Rows are points. Two turns around zero, p and q, are shown by what they do to some points. Write where each new point lands after one turn and then the other. Backwards means that the second turn is done in reverse. Each puzzle has new turns, and all numbers are rounded.

Turn p:
-0.103 0.022 -0.178 => 0.008 0.155 -0.136
-0.017 0.054 0.239 => -0.161 -0.144 0.117
0.111 -0.029 0.156 => 0.012 -0.144 0.129
-0.176 -0.103 -0.115 => -0.009 0.031 -0.232
-0.066 -0.014 -0.079 => 0.002 0.055 -0.088
0.250 0.071 -0.024 => 0.147 0.049 0.210
Turn q:
0.097 -0.062 0.148 => 0.101 -0.141 0.071
0.094 0.118 -0.072 => 0.109 0.120 -0.042
0.019 -0.043 -0.029 => -0.001 -0.026 -0.049
0.088 -0.037 -0.200 => 0.032 0.049 -0.214
-0.298 0.024 0.153 => -0.241 -0.001 0.234
Where do these land?
q, then p: 0.147 -0.206 -0.225 => 0.235 0.181 -0.164
p, then q: -0.019 0.099 -0.092 => 0.024 0.118 0.064
q, then p backwards: -0.033 -0.203 0.058 => -0.060 -0.100 0.179
q, then p: 0.028 0.116 0.157 => -0.035 -0.124 0.149
p, then q backwards: -0.150 0.130 0.111 => -0.217 -0.055 -0.041
p, then q: 0.028 0.065 -0.010 => 0.016 0.018 0.067

Turn p:
0.000 -0.039 0.144 -0.016 -0.122 0.088 => -0.002 0.081 0.160 -0.096 -0.023 0.056
-0.064 -0.233 0.028 -0.041 0.040 -0.088 => -0.102 -0.184 0.040 -0.140 0.023 -0.063
0.166 -0.004 -0.228 0.122 0.100 0.085 => 0.075 -0.143 -0.019 0.282 0.044 0.063
-0.001 0.073 -0.293 -0.085 0.110 0.257 => 0.045 -0.091 -0.179 0.173 0.001 0.323
0.029 -0.061 -0.062 -0.127 -0.066 -0.081 => 0.063 -0.098 -0.030 -0.080 -0.118 -0.021
-0.117 0.137 0.170 0.145 -0.092 -0.149 => -0.115 0.239 0.026 -0.020 -0.026 -0.202
-0.013 0.126 0.240 0.002 0.030 -0.112 => 0.035 0.195 0.001 -0.117 0.100 -0.156
Turn q:
-0.101 0.170 -0.056 -0.044 0.090 0.127 => -0.155 0.069 0.022 0.017 0.104 0.167
-0.038 -0.125 0.135 -0.010 0.057 0.091 => 0.043 -0.123 0.032 -0.108 -0.083 0.102
-0.090 -0.334 -0.016 0.024 -0.054 0.107 => 0.043 -0.294 -0.119 0.035 -0.170 0.047
-0.072 -0.224 -0.046 0.070 0.007 -0.334 => 0.028 -0.238 0.000 -0.013 0.044 -0.338
0.218 0.131 -0.014 0.030 0.035 0.136 => 0.130 0.207 -0.075 -0.009 0.055 0.131
-0.038 0.196 0.020 0.055 -0.075 -0.015 => -0.034 0.127 0.138 0.104 0.044 0.009
0.120 0.186 -0.023 -0.124 -0.061 -0.111 => -0.055 0.252 0.002 -0.024 0.006 -0.117
Where do these land?
p, then q: -0.049 -0.100 -0.022 -0.056 0.052 -0.104 => -0.070 -0.089 -0.078 -0.033 -0.041 -0.088
p, then q: -0.154 0.114 0.114 -0.084 -0.029 -0.068 => -0.200 0.140 -0.012 0.022 0.026 -0.037
q, then p: 0.028 -0.117 -0.033 -0.100 -0.177 0.221 => -0.053 0.027 0.115 0.139 -0.229 0.131
q, then p: -0.154 0.075 0.020 0.175 0.066 0.107 => -0.074 0.003 0.128 0.003 0.217 0.085
p, then q: 0.497 -0.216 0.052 -0.084 0.082 0.031 => 0.408 -0.028 -0.114 -0.345 -0.100 -0.043
p, then q: 0.055 0.113 -0.095 -0.033 0.092 -0.077 => 0.062 0.021 -0.123 0.074 0.104 -0.070
p, then q: -0.152 0.059 0.001 0.091 -0.187 -0.040 => -0.114 0.049 0.170 0.151 -0.054 -0.036
p, then q backwards: -0.071 0.072 -0.037 0.091 0.101 -0.069 => 0.000 0.025 -0.173 -0.031 -0.018 -0.054

Turn p:
0.134 -0.110 0.216 -0.061 -0.193 0.035 0.021 -0.047 0.051 => 0.229 -0.210 0.133 0.055 0.019 0.063 -0.032 0.041 0.003
0.051 0.021 -0.024 0.049 -0.176 0.079 -0.065 -0.083 0.034 => 0.166 0.027 0.041 -0.004 -0.099 -0.002 -0.116 -0.046 0.018
-0.230 -0.138 -0.124 -0.104 0.218 -0.172 -0.067 0.086 0.257 => -0.211 -0.073 -0.194 -0.194 0.112 -0.076 0.129 -0.036 0.304
-0.053 0.000 -0.178 0.258 0.145 0.166 0.076 -0.149 0.083 => -0.093 0.203 -0.128 0.141 -0.143 0.173 -0.032 -0.176 0.128
0.071 -0.082 -0.212 -0.075 0.052 -0.055 -0.078 0.290 -0.241 => -0.097 -0.060 -0.254 -0.067 -0.047 -0.211 0.066 0.042 -0.285
-0.135 -0.081 -0.179 -0.133 0.112 0.070 0.033 -0.030 0.109 => -0.142 -0.037 -0.089 -0.168 -0.021 0.060 0.046 -0.187 0.084
-0.047 0.187 0.161 -0.017 -0.058 -0.004 0.027 -0.180 -0.134 => 0.024 0.129 0.299 0.055 0.063 -0.004 -0.024 -0.007 -0.061
-0.086 0.059 0.090 0.071 -0.092 0.007 -0.101 0.258 -0.147 => -0.104 -0.063 0.017 0.066 -0.051 -0.207 -0.155 0.177 -0.102
0.125 0.098 -0.180 0.033 0.146 -0.010 -0.023 -0.003 0.207 => 0.026 0.165 -0.225 -0.115 0.054 0.149 -0.015 0.015 0.079
0.038 -0.058 0.192 -0.033 0.066 0.018 -0.046 -0.087 -0.007 => 0.045 -0.075 0.078 0.109 0.169 0.026 -0.004 -0.043 0.021
0.147 -0.060 -0.008 -0.070 -0.108 -0.208 0.069 -0.144 -0.083 => 0.218 0.015 0.079 -0.023 0.002 -0.035 0.240 0.013 -0.063
-0.014 0.165 0.245 0.083 -0.111 0.072 0.153 0.089 -0.128 => -0.061 -0.018 0.241 0.145 -0.057 0.065 -0.103 0.207 -0.124
Turn q:
0.049 -0.116 0.030 -0.087 0.142 0.215 0.125 0.006 0.167 => -0.019 0.098 0.043 0.056 0.037 0.118 0.192 -0.026 0.258
0.179 -0.060 -0.171 0.117 0.206 -0.058 -0.105 -0.042 0.017 => 0.183 -0.142 -0.112 -0.104 0.220 0.037 0.019 -0.078 0.065
0.166 0.014 0.040 -0.034 -0.174 0.123 -0.169 -0.058 -0.047 => 0.190 -0.001 -0.082 0.146 -0.113 0.104 -0.069 0.126 -0.037
-0.146 0.198 0.144 0.006 0.018 0.008 -0.091 0.099 0.007 => -0.055 0.105 0.144 0.046 -0.027 -0.041 -0.236 -0.068 -0.009
0.137 0.064 0.097 0.021 -0.068 -0.171 0.219 -0.209 -0.055 => 0.014 -0.144 0.123 0.140 0.031 -0.083 0.210 0.003 -0.231
-0.086 -0.242 0.114 0.007 -0.060 0.066 0.063 0.060 -0.008 => -0.154 -0.078 -0.027 0.015 -0.153 -0.022 0.058 0.090 0.169
-0.212 0.162 -0.230 0.159 -0.058 0.176 -0.012 0.076 0.187 => -0.064 0.336 -0.227 0.020 0.091 -0.143 -0.097 -0.122 0.052
-0.034 0.157 0.151 -0.134 0.029 -0.215 -0.072 -0.196 -0.057 => 0.094 -0.086 0.229 -0.012 -0.119 0.005 -0.035 -0.159 -0.226
0.064 0.043 -0.221 0.050 0.000 -0.111 0.219 -0.030 -0.141 => -0.100 -0.042 -0.097 -0.069 0.201 -0.009 0.148 0.043 -0.219
-0.056 -0.008 0.023 0.160 0.113 -0.144 0.086 0.201 0.177 => -0.072 0.008 0.097 -0.098 0.169 -0.254 -0.026 -0.003 0.154
-0.079 -0.227 0.071 -0.046 -0.044 0.160 -0.059 0.064 -0.171 => -0.148 -0.098 -0.101 0.004 -0.176 0.162 -0.059 0.102 0.129
0.017 0.014 -0.046 -0.219 -0.104 -0.048 -0.206 0.029 -0.077 => 0.131 0.043 0.008 -0.144 -0.163 0.127 -0.107 0.091 -0.104
Where do these land?
p, then q: 0.145 0.202 0.071 0.056 0.008 0.071 0.044 0.122 -0.087 => -0.070 -0.012 -0.035 0.016 0.073 0.109 -0.262 0.083 -0.006
q, then p: -0.317 -0.038 -0.075 0.013 -0.122 -0.003 -0.142 -0.155 -0.077 => 0.147 0.100 0.127 -0.148 -0.179 -0.199 0.011 -0.176 -0.015
p, then q: 0.038 0.065 0.165 -0.024 0.088 0.087 -0.033 0.063 0.106 => 0.017 -0.003 -0.026 -0.042 0.030 0.081 -0.114 -0.071 0.192
q, then p: -0.334 -0.042 -0.092 0.082 0.084 -0.091 -0.133 0.057 0.009 => 0.077 0.051 0.104 -0.245 0.087 -0.169 0.044 -0.183 0.119
q, then p backwards: 0.169 0.178 0.080 -0.043 -0.218 0.097 0.227 0.204 0.093 => 0.040 0.251 0.193 0.211 0.053 -0.235 0.043 0.031 -0.143
q, then p: 0.269 0.024 -0.062 -0.207 0.236 -0.097 -0.004 -0.083 0.086 => 0.043 -0.129 0.020 0.087 0.177 0.330 0.032 -0.029 -0.175
p, then q: 0.001 -0.060 -0.030 0.164 -0.156 -0.029 0.174 -0.199 -0.005 => 0.038 0.047 -0.003 0.283 -0.011 -0.134 0.082 0.129 -0.035
p, then q: -0.038 -0.168 0.020 0.115 -0.210 -0.148 -0.102 -0.041 -0.054 => 0.120 -0.125 0.045 -0.011 0.035 -0.237 0.111 0.144 -0.046
p, then q: 0.005 -0.075 -0.112 0.059 0.099 0.157 -0.143 0.056 -0.013 => 0.082 -0.015 -0.195 -0.090 -0.014 0.001 -0.024 -0.133 -0.091
p, then q: 0.062 -0.085 0.036 -0.214 0.191 -0.044 0.111 -0.023 -0.058 => -0.214 -0.062 0.012 -0.001 0.050 0.160 0.152 -0.098 0.048
